Each row is a point. The last column is the point's height on a tilted bowl or saddle (a function of degree 2), plus a little noise. Count its main directions that bend up, bend down and stay straight.

Points (16 x 4)
[[  9.3  28.5   3.4 -29.5]
 [  2.8  13.6  -0.5 -14.9]
 [-12.8 -13.6  -9.9  -3.9]
 [ 12.7   7.8  17.5  -1.6]
 [-23.7  -5.3 -27.1 -17.7]
 [  5.9 -28.3  19.7  -3.6]
 [  9.2 -15.6  -5.9  -9.0]
 [ 12.6  -7.8 -11.0 -13.6]
 [  1.1 -13.1  16.1   3.0]
 [ -5.5  14.5 -16.2 -28.5]
 [  7.6  -4.1  26.9   2.8]
 [-10.8  -3.9   9.0  -0.3]
 [  3.1   5.1  -2.8  -9.4]
 [ -8.1 -28.4 -18.9 -13.9]
 [-28.3  -2.1 -16.2 -13.1]
 [ -9.9  15.1   3.8 -18.3]]
Directions: 0 up, 2 down, 1 straight

Points (22 x 5)
[[-22.2  -4.3 -17.7  -9.6   4.5]
 [-13.7  21.8 -23.1   8.8  -1.8]
 [ 27.3 -15.0 -20.0   8.1  14.8]
 [ -5.5  10.3  -0.6 -16.8  -8.4]
 [  4.7   3.0  -5.7  -2.6  -5.0]
 [  4.9  27.5 -11.4   3.2 -14.0]
 [-10.1   6.2 -14.5   5.3   0.7]
 [ -5.3 -19.1  24.2  20.9  35.5]
 [-12.4   1.6 -10.1  12.0   7.3]
 [-13.0  18.6 -12.4  28.1  10.9]
 [-13.6   9.8   9.0  35.5  23.4]
 [  9.7 -19.4   2.0  25.4  26.2]
 [-11.1  -0.4  -0.5 -28.1   2.2]
 [ -5.5 -17.8  -4.6  -7.3   9.1]
 [ 15.9  -8.9  -3.8   5.6   2.5]
 [  7.5  -3.3   8.3   1.8  -2.1]
 [-13.4 -12.8 -17.7  14.2  21.9]
 [ 19.0  10.9 -42.4 -13.1  22.3]
 [ 19.7   1.8   0.7  13.4  -2.5]
 [-12.3  -5.3  16.0  -7.1   7.3]
 [  9.3  11.8   9.8  -9.0 -13.1]
 [ -5.1  11.9  -4.7   3.3  -7.5]]
Directions: 2 up, 0 down, 2 straight

Points (49 x 7)
[[-21.6  -5.5   7.6  -7.2  16.1  -9.9   5.9]
 [ 32.2  23.7 -25.4  15.2  22.8   0.5  20.8]
 [ -6.0  13.7  -9.5  14.3   4.9  25.6  16.8]
 [-19.3   0.0  22.7  24.5   9.0   1.5   7.5]
 [-18.7  24.6   5.0 -16.0  26.6 -12.6  10.3]
 [ 20.4  -0.8   1.4  -9.2  19.8  20.6  10.5]
 [-13.0   2.0 -18.1  -0.7 -26.3 -12.1  25.8]
 [  1.8   0.4  11.7   6.6  12.9 -16.9  -1.0]
 [-12.6  13.3   1.7   9.8   5.7   1.2   4.6]
 [ -8.2   3.4   2.4  -4.2   1.6  18.4  10.7]
 [  2.0  -5.3 -24.5   0.2 -14.1  11.5  23.1]
 [  3.3   7.9   9.7  -7.0   7.3   5.7   3.8]
 [ -0.6 -10.4 -14.2   2.4 -13.7  -1.4  15.9]
 [ -1.4   2.3  12.5 -10.6  25.5   2.3   2.7]
 [-23.5  15.2  -6.4 -11.4 -19.7  11.0  25.8]
 [ 11.6  -7.5  13.1 -13.0   4.2   8.5   7.9]
 [  0.7 -21.0  31.3  -2.6  -9.0 -28.1  20.7]
 [  3.4  -5.3   2.6 -35.4  -0.1   5.4  16.3]
 [-14.1   6.6   4.4  19.9  11.8  -2.5   2.8]
 [ 20.5  -2.9   2.1   8.5  -3.1 -12.3   6.5]
 [  2.0  -7.0  18.6  -0.2 -19.7 -21.3  17.3]
 [ 26.7 -25.3 -16.0  -8.5  -1.2  -2.7  18.9]
 [ 12.1   1.1   7.2  30.3 -12.4 -24.8  13.2]
 [ -2.2  15.0  -5.3 -18.4  -7.1 -25.9  15.1]
 [  3.0  19.3  17.9   2.8  -3.9  15.4   9.8]
 [-11.8 -10.6 -14.9  -8.9   5.8 -11.1  10.0]
 [ -8.0  -9.1  -5.1  -1.6   9.2  22.0  13.9]
 [ 12.4  -9.4 -14.3   0.3  17.9  17.6  12.8]
 [ -4.0 -25.0 -11.2 -11.0 -17.7   1.7  24.5]
 [-24.9  -4.4  14.4  14.4 -10.1  -1.2  14.8]
 [-12.7  -8.6  -7.5   4.3  -6.7  -4.0  11.5]
 [ 24.0  -0.7 -21.8   2.1  -6.1  -8.9  15.7]
 [-10.3  -2.2  -8.9   1.9  25.4  -9.0   2.1]
 [-11.0  16.7  36.2  21.6  33.4  -6.6   8.1]
 [  5.7 -12.8  28.3  19.9   2.9  -3.6   7.9]
 [-23.1  -1.7  -3.4  10.2  -2.7   5.6  12.8]
 [  7.4  -8.9  -1.1  15.6  15.7  20.7  11.4]
 [  5.7   3.2  15.3  -4.8   9.3  21.9   9.2]
 [  2.7 -21.2  12.8  -9.0  24.8  11.3   8.6]
 [ 10.4   1.8  -4.5   3.1   8.3   5.9   4.4]
 [ -6.0  -2.2  -4.6  -3.1   7.5  10.4   7.3]
 [-13.8 -19.4   1.4  15.8   7.7  -9.7   6.5]
 [ 15.0  16.7   8.5  -0.7   1.3 -10.3   4.1]
 [ 19.0   1.8  12.2 -23.4  -6.7 -14.7  13.7]
 [ 23.8  30.2  48.2 -19.1  13.0 -17.8  28.8]
 [ 17.2   2.7 -18.8  19.3  -6.9  -0.2  16.1]
 [-17.0 -41.3   7.1   6.1   1.9  24.6  31.0]
 [-13.7  -5.6  19.3  15.6   5.8  -5.3   4.8]
 [ 23.9  30.6  12.1   4.1 -18.4  -2.1  16.6]]
Directions: 6 up, 0 down, 0 straight

Points (77 x 9)
[[  2.0  -2.5   4.3  24.6  10.8  23.0 -18.2  11.8  -0.3]
 [-17.5   2.8 -15.4 -16.8  -0.6  11.7  16.1  -1.3 -23.1]
 [ 25.6  29.1  -6.4   0.1   5.8   6.6 -13.6 -19.5  30.7]
 [ 29.6  -2.3  -2.0 -21.6  -2.9   1.9  13.6 -22.0   7.3]
 [ 24.7   4.2  14.3  25.0  -2.7   1.2  16.0 -16.9  30.1]
 [-25.1   3.8   4.4  -2.7 -27.0   4.5  18.0 -20.1   1.8]
 [ 19.8   7.4 -22.3  -9.7  16.9 -21.8   7.7  20.7   6.8]
 [ -2.7   1.2 -26.2   3.2   3.5   3.4   4.9  13.6 -21.2]
 [ -1.2 -16.9 -13.6 -13.8   0.9 -17.2   2.6   8.2  -7.3]
 [ -6.2 -28.7 -21.9 -14.3   6.1   8.7 -27.2  -1.4 -10.3]
 [-11.0  -3.7  11.7   3.6 -29.5  12.7   6.8 -15.2   2.9]
 [  8.6  19.6  18.1  -4.3  -2.1  -3.1  -1.7   1.1  15.1]
 [-22.7  -3.7 -19.6   0.0  -7.9  -5.1 -13.6 -18.1 -28.6]
 [ -8.7 -13.2   6.3 -13.5  -1.5  -3.2  -4.3   5.7  -9.3]
 [ 17.3 -21.1 -19.1  -1.6  40.5  10.1 -13.8  16.4  16.4]
 [ 16.3  11.1 -22.5  -6.0  -5.6   2.7 -14.8   3.2   0.5]
 [  6.8  11.8   0.7 -16.3   1.7  23.1  -2.3  -9.2  -5.7]
 [  0.2  -7.9 -21.0  10.0  11.5  -2.1  13.0 -13.0 -24.9]
 [ 12.2 -11.5 -12.6   3.0  -1.3  -4.5 -10.2 -23.6  -3.3]
 [  9.8 -12.8 -18.9  10.7  -8.6 -15.9  16.0   6.7 -20.5]
 [  1.9 -17.3  -5.0  -1.3   3.3   6.7   8.3   8.4 -18.9]
 [  8.3   9.5  -9.0  -7.8  16.6  -2.6 -10.3 -21.7   2.1]
 [-14.5  12.9   4.2   3.3   1.4 -29.4   5.7  10.2  22.1]
 [  1.4   7.6  -3.2 -34.2  26.8  23.6 -20.2  -2.4  -9.5]
 [  4.0 -24.4  34.6   4.6  -1.2 -24.0  -8.1  13.5  14.5]
 [ 30.0   0.1  -7.3   2.6   4.2  16.6   1.1  -7.5   5.2]
 [ 27.1   4.3  52.0  33.6  -4.0 -11.5  -4.1  12.6  43.8]
 [  0.6 -11.7 -24.1   4.5  -3.5  13.8 -13.9  -2.8 -19.7]
 [ 12.7  -6.4  11.9  11.4 -16.6  31.4   8.5  -3.8   5.4]
 [ 13.3 -10.3 -13.4  -8.9  22.4   3.6  -6.7  19.6  -4.1]
 [ 23.7 -29.1  -9.0  31.1  14.4   3.8  -8.4  -6.3   1.7]
 [ -2.8  12.2  -0.9  -3.3  -3.6 -13.6   6.0   8.8   4.3]
 [  0.7  12.4  -4.0  -6.4   8.5  -6.2  -8.3 -10.8  -0.9]
 [-37.1  -3.3  28.3  -3.5  15.5  12.6  -0.6   0.8   7.9]
 [ 17.4   2.2   2.5  13.2 -21.0  17.7 -21.1  -7.3   6.6]
 [ 28.6   2.4  -0.5 -17.0   1.7  -0.8   0.3  16.3 -11.4]
 [  4.8  14.7 -16.9  -4.4   5.9  -4.3 -14.3  -3.5  -0.9]
 [-21.3  -0.7  23.2  21.9   4.9   1.2 -18.2   7.2  -5.5]
 [-20.3  17.5  -0.8  21.4   3.0  -4.3  -9.0  31.6  11.0]
 [ -5.0   2.4 -19.3  22.0  45.6 -10.8   7.7  -1.7   5.9]
 [-10.4  -8.5  -3.2 -15.8  24.3  -5.3   1.1  -2.6  -1.8]
 [ 13.7  18.5  -2.9  13.2  15.4  20.5  14.0   3.9  15.6]
 [  4.8  17.8  20.1  -8.1  -2.1 -10.8  20.4 -23.2  39.1]
 [-16.8   4.6  -5.8 -31.2 -12.8   1.8   9.6   8.8  -9.3]
 [-29.8   2.9  18.1 -43.3   5.5 -12.3   4.3   6.4  16.5]
 [ -3.8 -14.1   6.2  -5.1   0.4   5.7   5.4 -26.2  -7.0]
 [ -6.7  -1.6  -2.4 -20.4  -1.1 -15.2  -4.3   5.8  -2.5]
 [ 11.7   5.7  -8.4   5.1   9.4  29.5  10.6  14.7  -4.7]
 [-12.4  10.1   7.2  37.0   2.6   5.5 -10.2   3.8  -5.4]
 [ 20.4  -8.8  15.0  -8.2 -12.7  -3.8   5.1  16.0 -12.2]
 [-19.7 -16.0  -4.1 -14.2  -4.4 -10.2  -2.4  -8.7  -9.1]
 [ 28.1  -1.8  -4.3  -6.1  -9.8  11.6 -12.3  25.0 -14.3]
 [-26.9 -12.8 -11.3 -14.0   5.1  -4.9 -31.0 -20.4 -29.8]
 [ 14.1 -16.4  10.8 -16.7   6.7   8.9  -2.2 -19.9   0.5]
 [  1.7  16.1   1.6 -28.7  14.8   4.0 -12.3  -2.8  -4.7]
 [ -8.4   7.2   3.6   6.3   4.6  30.3  22.2  -3.2  -1.9]
 [ 19.5  -0.8 -17.0   5.4   6.5  31.9 -13.2  -8.4   2.9]
 [ 23.3  -3.6  -0.2 -28.0 -25.5   4.4   1.5  -4.2  -9.1]
 [ -9.2   2.5  27.1  28.9 -14.4  18.3  16.0   6.0  20.1]
 [  5.2   3.9   4.4 -12.0  -3.2 -14.1 -22.5  -0.9  -2.4]
 [-17.0 -32.7  13.8  -5.9   8.1 -13.5  -2.8  -3.2   8.3]
 [ 18.9  15.9   2.6  12.3 -12.4   3.7  -5.1 -12.0  16.9]
 [ 15.0   4.7   0.9   2.8   4.6  -6.7   1.5 -39.9  18.6]
 [ -0.2 -11.6 -20.6 -31.8  12.7 -19.9   4.5   1.1   0.4]
 [ 12.0  -5.8  14.5   5.2  20.3   7.1  -0.2   8.0   8.0]
 [ 14.3   3.3  17.6 -20.6  -7.9  -5.1  13.3  12.7  -3.9]
 [ -0.5  -6.8  -9.7   3.6  -4.8 -21.9   7.2  20.8  -5.8]
 [  9.6 -15.9 -10.6  11.7 -15.2  34.1  -7.8   3.2  -8.6]
 [  7.0 -23.0  -9.2 -10.1   7.1  -7.0  -9.8 -12.1  -4.6]
 [  7.8   2.5   9.0 -14.3  20.7  -3.2   3.0  -2.1   8.7]
 [  9.1 -15.5  16.7   0.6 -16.5  34.4  13.2   0.1   0.9]
 [  5.8   1.3   8.2  -3.6  -8.9 -13.3 -20.5  32.2  -5.2]
 [ 19.5   4.3 -15.4  -2.8  -3.6 -32.1  16.4  -2.8  13.7]
 [  6.4   0.2  -6.3 -21.2   8.4   5.1 -21.6 -13.0 -11.6]
 [-23.2 -22.2  -0.1  10.6   4.2  17.8  -7.4 -20.5 -31.1]
 [  4.0   1.1   1.2  -6.3 -10.3 -11.5   5.4  -5.7   0.6]
 [ -3.1 -32.9   8.2   4.0  13.0   3.5 -17.4  -6.1  -5.1]]
Directions: 5 up, 2 down, 1 straight
